Each wall is flat, endless, passes through zero and stands at right angles to its row. A trip goes straight from one point to another. Which walls does it cross, in order?
In the rows, 128 means zero.

Walls:
(1): [136 112]
(2): [ 56 145]
(3): [131 142]
(4): [ 67 121]
Trips:
[95 96] to [106 151] => 1, 3
[175 135] to [ 54 188] => 1, 2, 4
[119 158] to [166 106] => 4, 2, 1, 3
[86 58] to [ 52 112] => 1
[152 145] to [ 64 156] => 2, 4
[ 62 126] to [ 94 107] => 1
[129 160] to [109 161] => 4

Walls:
(1): [136  96 140  63 114 186 134 143 168 136  99]
(2): [116  90 119 143  67 151 136 145 186  88 216]
(3): [141  62  85  92 186 144 109 158  96 158  97]
(4): [185  93 139 134 169  67 136 158 134  43 172]
(5): [131 142  88 136 103 109 126 116 162 110 105]
(6): [132 147  84 159  71 151  83 153 192  62 130]
(7): [106  99 169  75 129 146 176 144 105 119 111]
(8): [183 170 131 119 106 155 195 219 193 105 107]
(9): [234 120 181 106 140 145 137 147 118 117 126]
(10): [144 129 129 122 133 124 110  81 146 125 146]
Trips:
[ 47 151 136 166  68 100  88 190 164 104 140] to [202 145 140  72 135 107 129  75 235 108  91] => 4, 1, 10, 9, 2
[139 144 115 113 101 171  80 110 187  76 141] to [212 124 126 122 146 107 153 213 144  73  61] => 10, 3, 7, 2
[ 70 101 138 112 120 114 115 132 159 142 149] to [133 111 161 159 210 162 138 166 189 157 190] => 6, 3, 4, 8, 7, 9

Walls:
(1): [180  88 117  88 162  77 100 156 145 221 151 102 118  96 152  42  56 112
 112 158  81 165 149 117  53 113 160  81  54 149 106 129]
(2): [205 170  84 116  95 145 160 151 127 155 149  97 119 114 173 115  96 177
 185  91 121 113 105  65 131 154 113 138 143 128 103 169]
(3): [143 115  82 118 149 160 106 117 104 171 143 124 134  94 161 205 108 143
 151 111 137  49 172 186 133 179 160  78 136 119 162  84]
(4): [159 148 158 139 120 233 204 167 173  65 126 112 125  61 146  84  86 110
 153  69  97 119 102 106  97 127  33 130 125  75 179  83]
(5): [184 123 159 139 146 144 142 113 139 128 157 115 173 139 107 126  94 128
 130  71  88  90  96  98 139 151 197 122 121 123  46 135]
(6): [107  64 125 182 112  82 137 218  65 209 171 113 168 104 160 154 148 147
 147 150  68 165  81 132 181 108 188  87  95 134 148  94]
Trips:
[ 75 141  82 112 109 131 134 143  79 181  76  57 147 161 125 116 113 124
 130 159  43 151  73 100 194 139 109 142 199  80 158 108] to [145 195 144 185 167 110 122 123 120 194 137 120  72 158 167 119 138 127
 201 222 154 178 108 133 216  89 113 143  90 167  82 111] => 4, 1
[107 120 130 193 100 101 154 132 154 102 111  88 144 152 105 125 136 108
 169  73 145 110  67 140 158 163 131 135  99 136 118 103] to [ 60 124  32 107 104 203 130 153 217 142 170 115 149 161 157 123 135 110
 108 173 117 140 107 143 135  71 162 200  79  79 143 122] => 2, 5, 1
[118  96 106  67 126 142  76 137 132 144 114 151 165  90 135 106 164  97
 127 111 110 119 142 153  78 162 102 112 127 144 182 184] to [139 128 107  73 157 152 107 131 158 122 196 140  22 115 161 147 132 112
 142 166 123 119  93 134 156  91 114  96 234 173 127  67] => 2, 1
[130 103 134 117 159 149 117 190 107 174 110 116 109 126 175 136 157 181
 193 170 104 139  62 182 148  37 135 125 128 146 150 113] to [145 100 101 133 159 144 132 122 103 114  70 141  95 112 127 209 150 204
  99 144 134 158 146 143 139 162 166 131  85 142 135 170] => 2, 1
[134 154 124  75 195 149 164 199  93  76 170 155  50 107 144 156 122 178
 123  85 123 104 157 145 138 155  91  95 146 164 157 147] to [117 158 123 111 141 152 106 175 102 107 145  95 134 130 159 113 168  81
 142 146 133 193 115  54 142 138 235 161  52  95 127 133] => 6, 1, 5, 3, 4
[189  92  96 152 146 128 144 128  58  63 157 145 125  64 167 126 127 114
 142  93 129  96 142 125 109 132 197 112  81 143 112 113] to [189 188 158 142 152 167 118  20 141 130  55  80 131 119 124 184 157 111
 112 155 152 139 128  64 104 154 166 155 153 136 128 102] => 6, 1, 4
[151 162 133 113 168 157  59 137 148  57  84  79 163 151 130 125 110 121
 139  81 125 137 147 125 183 127 124 137 104 128 132  70] to [143 109  75  99  95 140 115 144 184 162  53  88 129 180  56 112 196 142
 183 188 115 212  85 164 102 175 127  97 139 113 240 139] => 5, 3, 6, 4, 1
[143 149 153 134 124  75  94  66 157  89 103 127 128  89  91 141 201 123
  75 166 107 164 135 178  97  58 132  89 152 150 231 163] to [147  85 144 111 108 184  86 122 101 123 110 126 125 116 160  99 171 239
  75 145 173 151 145 106 149 158 155 145 214 181 164 103] => 3, 2

Walls:
(1): [ 92 175  81 159 145 194  87 112  88 105 163  50 133  86 108  66 143  94
  80 161 102 121 162 126 136 147  83 103 152 130 121 118 118 134 165 136
 162 123 178 155 155 147  59  21 174  59 172 145]
(2): [146 102  92 104  86 108 167  80 151 169 122 101 101  91 129  99 116 152
 133 175 143 135  68 126  84 107 137 121  38 115 135  76 106  48 145 118
 144 125 131 183 141  79 166  98 170 144 230 121]
(3): [ 97 217  43 150  77  63 126 170  94 153 134 110 124 117 196  47  79 137
 101 113 135 163  96 125 154 167  59 109 148  45 196 110 114 147 149  74
  75 129 131 115  45  84 122 140 181 145 104 153]
(4): [ 92 131 131  86 116 131 196 118 130  65 173 114 158  67 116 153 132  43
 120 109  91 143 183  95 223 143  97 154 195 133 126 102 156 165 107 124
 135 108 181  72 200 124  70  87 157 102 157  65]
(5): [176 149  29  95 146  89  60 158 189  84 118 120 104 103 161 169 128 143
 153 161  95 171 146 131 118  36 186 192 154  84 113 225 162 112  82 150
 125 124 154  37  75 181 149 156 170 107 203 151]
(6): [115 164  99 106  76 119 135 131  84 162 100 156 113 129  92 118 142  36
  93 105 108 170 159 112 166  91  94 118 134 164  86  75 100 102 100 184
 100 140 143 170 110 212  46 155  91 132 133  88]
Trips:
[133  87 100 208 106 158 103 101  68 106  87 131 110 135  93 150 127 107
 158 108 149 126 161 125 173 155  91 129 114 153  67 158 143 169  77 103
  93 174 112 144  93 132 153 103 127 194 189 147] to [109 218 141 141  81 124 159 142 190 159 126 204 129 147  99 101 198 112
 137 101 163 147  62 146 156 210 167  66 139  96 129 143  66 122  92 160
 154 108 161 206 166 198 146 191  99  74 143 142] => 1, 3
[156 157  94 163 155 134 121 120 149 155  80 147 174 170 103 132 162  99
  97 103 205 119 143  96 108 166 103  90 158 185 150 147 164 135 157  97
 142 170 122 106  77 105 137 119 181 160 100 177] to [ 94 125  80 112 179 106 123 167 135 152 177 106  76 119 136 119  72 168
 114  52  97  86 115 143 189 168  78  90 132 125 183 177 185 127 181 154
 158 117 153 131 152 107 123 143 147 203 143 113] => 4
[142  12  75 120 100 160 149 151 171 108 120 166 121 114 108  98 173  95
 136 188 177 131  91 114 118 137 158 112 110 169  43 121 123 173 196  99
 150 165 136 118 109 181 168  66 135 151 150 125] to [142 112 170 134 132  84 197  59 158 134  42 144  83  73 185 150  97 109
 137  74 102 125 133 148  98 200 158 124 151 123 165 122 150 108 138  98
  88 169 182 148  81 122 121  73  99 140 136 124] => 5, 1, 4, 3
[156 126 146 170 169 101  73 103  97  75 111 213 147 186 174 158  94 166
 109 144 198  43 107 146  87 141 127 174 100 121  86 142 141 123 134 142
  80 121 132 150 144 135 101  52  78 169 130 152] to [110 119 148 148 107  79 177 181 154 247 131 144 161 169  54 133 177 119
  76 127  97 198 100 188 172  90 152 122  82 133 113 162  64 151 113 201
 107  72 118 126 130 153 116  91 156 189 149  81] => 6, 2

Walls:
(1): [186 158 147 128  70 106 158 115 141 103 160 122  98 138 124 117 125 129
 118 104 101  94 112 114  87  76 181 103 133 115 153 158 129 120  94 149
 141 123 130 134  99 173 128 141 105 150  75 127]
(2): [124 156  99 161 127 151  61 112 136 166 139 113 114  62 111 138 166 137
 119 134 140 174 119 144  75 129 165 127  85 163  76 165 155 140 165 130
 111 113 118 156 148 123 148 118 106  99  88 120]
(3): [139 138 112 150  83  91 159  89 143  82 106 136 135  68 153 104 178  86
  77 114 113  99  97 123 117 119 117 103 154 102 157 115  58 167 180  96
 106  96  91 108 153  95 151 114 167  72 140 152]
(4): [147 109 134 141 173 143  80 126  92 141 128 126 109 154 101  84  91 132
  78 121 151  99 117 124 152 110 107 135 107 174 144 101 192 138 113 135
 122 133 115 151  98 140 143 162 135 132 106 120]
(5): [119 172 138  84 184 125 157 135 114  97  84 166 155 103 104 151 140 114
 102  86 114 155 170 139 141 137 180 147 132 116 112 206  88  79  77 162
  83 157 128 149 129 115 139 122 141 150  94 140]
(6): [103 136 192  92 100 112 152 165 143 110 131 140 144 117 107 134 106 165
 116 144 103  22 102 151 149 139 145 152 166 123  83 142 116  93  96 127
 103 129 164 113 198  87 151 169 109 100 158 181]
(7): [175  88  75 128 135 133 101 149  95 108 134  92  63 123  91 146 168 116
 143 141 150 141 140  73 137 181 100 107  65 153 161 147 143 137 113 198
 112 129 168 138 148 126 150 110 106 120 105 166]
(8): [159 187  83 142 161 147 118 121 124 137  96  98  82 160 111  87  79 134
 154  59  85 105 127 129 152 146 124 151 144 168 150  57 142 130 127 170
 107 126  83 172  79 108  86 119 129 131 195 131]
(9): [ 68 129  85 171 139 121 111 140 109  94 131 142 163 156 138 155 141 103
  87  62  93 105  66 112 160 134 133 133 107 161 126 166 152 206  90 151
 113 114  83 170 154 160  64 129  76 171 128 140]
Trips:
[ 95  95 215 152 110  92 105 152  85 165  71 109  83  72 116 116  77 112
  89 117 114 116 124 142 132 120 125 135 105 125 140 155 172  91 132 112
 114  77 134 106 155 140 115 121 152 214  84 117] to [ 91 128 122  95 137  93  92 125 152 147 166 118 133 160  96 123 145  90
 140 102  58 114  75 159 105 121 132 143 129 161 147 110 135 118 124 169
 125 141  89 171 137 175 111 167 109 202 194 114] => 8, 2, 5
[154 168 125 165 105 132 171 165 125 142 100 107 141 176 139 154 115 152
  98  91 138 131 137 115 129 170 130 106 114 139 155 181  93 170 141 153
  67 180 131 109  47 104  42 164 152 161 120 128] to [ 93 171 182 149 134 117  71 104 172 153 138 125 129  90 141 125 124 109
  52 131 169 109 121 112 107 146 160 137 171 113 103 165  96 157 154  98
 112 134 142 120 161 198 121 123 139 150  98 106] => 7, 3, 2, 8, 6
[130 189 129 196 113 129 185 152 111 128 123 157  97 108 157 140 195 124
 115 142 181 134 210 142 109  80  80 103 131 171 169  86 111  59 115  69
 131 131  96 109  80 106  97  85 131  70 132 163] to [134 159 165 150 109  55 193  90 157 158 134  92 112 154 143 191 165 102
 161 150 107 119 140 113 133 163  94 104 120  99 195 117 148 110  96 129
 126 160 125 107  72 111 174 144 123 125 160  93] => 1, 7

Walls:
(1): [171 111 105 123 147  67 106 173 186 125 124 185  92 136 130 140 141 166
 117 103 155 190 148  72  98 140 101 221 176 129 128 144 131  89 167 114
 127 148 129 177 156 115  84 148 128 145  82 137]
(2): [131  82 175 146 182 153  87 130 104 132 167 161 141 120 130  95 100 177
  95 176  81  74 100  99 104 124  56 127 131  87 108 125 147  52 104 203
 100  97  75 133 161 159 173  99 105  86 192 136]
(3): [137 122 141  98 100 197 154 171  13  96 104 170 151 120 135 125 120 156
  94  87 114 154 154 142 182 128  92 117 135 175 122  84 106  98 155  98
 140 118 130 173 130  81 156 155 121  98  69 129]
(4): [137 137 189 123 173 166 151 129  97  80 163 150 118 117 187 111 178 145
 100 105 103  79  96 140 176 135  97 112  99 130 154 146  98 125  55 103
  92  93 145 167 172 195  97 127 183  86 112 126]
(5): [154 107 133  86 126 106 207 112 102 150  97 136  83 199 231 141 103 191
 144 135  98 141 156 108 166 122 169 118 139 120 140 109  42  96 143  97
  99  71 164 149 137  90 183 167 132 139  86  98]
(6): [199  66 184 125  88 192 145 172 137 139 125 108 137 163 140 167 129 105
 102 126 162 166 116 156 199 142 146 156 151 114  93 156 197 146 161 112
 129 113  98 139 132  81 115  89 196  87 110 137]
(7): [125 208 130  75 153 171 135 158 156 129 116  97 235 146 124 105 109 116
  88 122  78 166 127 142  87 151 192 164 126 111 129 112  90 128  87 109
  96 158 100 208  92 196 127 135 137 178 134 124]
(8): [124 196 102 111 158 133 124 130 156 180 195 146 143 124 108  60 118 181
 120 133 114  80 128 100 140 152 141 172 154 208  89 123 134 141  74  89
 116  54  96 139 120  95 143 105  58 136 111 149]
(9): [124 112 122 125 167 167 118 104 130 156 132 176 119 141 143 150  94 235
 101 135 141 199 189  89 175  81 116 187 113 126 155 113 128 122 124  67
 129 123 112 175 128  96 152 138 118 158  80 152]
(10): [110 162 153 126 108 168 128 124  90 116  66 103 157 137  60 146  98  85
  94 134  97 112  86 115  70 136 152 233 132 181 107 105  98 119 176 162
 125 135  82 135 139 152 105 112  15 128 148 185]
(11): [156 116 124 131  83 139 126 112 190 125 138  99 152 132 152 105 160 139
 174 149 106 176 130  97 133  33 179 103  78 113 145 124  69  89 151  72
 144  72 211 117 101 142 106 159 157 111  95 106]
Trips:
[130 115 111 152 163 115 143  97  81 100 154  32 128 147 127  78 149 136
  78 141  96  98 153 160  82  28  90 117 105 144  84 102 174  87 168 109
 118 125 143 121  97 152 127 164 144 125 151 188] to [147 157  94 100  97  68 112  83 145 151  38 151 159 101 122 122 146 139
 127 188 153  77 111 194 102 181  94  87 100 163 122 120 117 150  26 129
  77 103 116 142 125 108 126  76 115 120  90  96] => 3, 8, 7, 11, 10, 2
[156 161  65 105 138  90  99 104 165 110 141 143 112 125  76  70 138 151
  69 118 101 105  67 137  58 102 172 172  19 174  91 133 158 169 140  66
 240 140 120 214 113 122 159 134 125 161 139  75] to [189  45 127 131  99 150 146 182 135 187 143 102 119  98 108 111  28 109
 132 129 210 115 160 155 115  94 101 189 181 151  74  91 113 194 148  59
 107 168  83 178 148 165 155 129  89 149 115 141] => 11, 6, 3
[123 166  70 198 122 123 158 146 146 142  96 139 135 152 148 107 126 205
 150 139 123  98  46 135  26 172  87 134 152  40 121 117 137 145 108 108
 176 134 146 100 129 129 102 137 159 151 160 169] to [143 102 113 128 241  82 123 196  76 169 126  84 150  79 144 177 134 139
 134 121 146 127 106 136 106 194 146 134 114 153 101  91 150 184  73 132
 125  91 111 152 143 166 159 191 128 145 146 115] => 8, 4, 1
[109 161 129 209  89 137 174 143 136 140 167 133  90 189 148 118  95 136
  81 189 115 125  53 155  76 109 130 138 163 133 125 130 144  89 123 175
 147 167 174 119 131 125  90  91 105 108 108  70] to [116 148 101 151  83 111 143  92  52 163 113 114 146 121 158 159 118 134
 121 118 146 176 108 168 216 162 130 120 107 110  98  69  98 149  83 102
  92 118 145 120 163  54 148  49 122 158 167 129] => 1, 6, 5, 8, 3, 2, 10, 9
[138 147 100 180 130 137 160 112 129 152 111  80 105 134  77  93 200 160
 101 189  46 136  98  91 154 123 154  92 177  59 134 109  96 103 135 171
 134  35  71 108 162 120  67 175 171 114 131  86] to [121 135 156 180 147  86 143 169 170 148 140  91  84 113  64  64 187  85
 137 145 216 171 101 184  96 173 159 100 112 128 111 120 127  89 105 192
 145  55 154  79 109 119 132 178  86 145 153 127] => 4, 5, 2
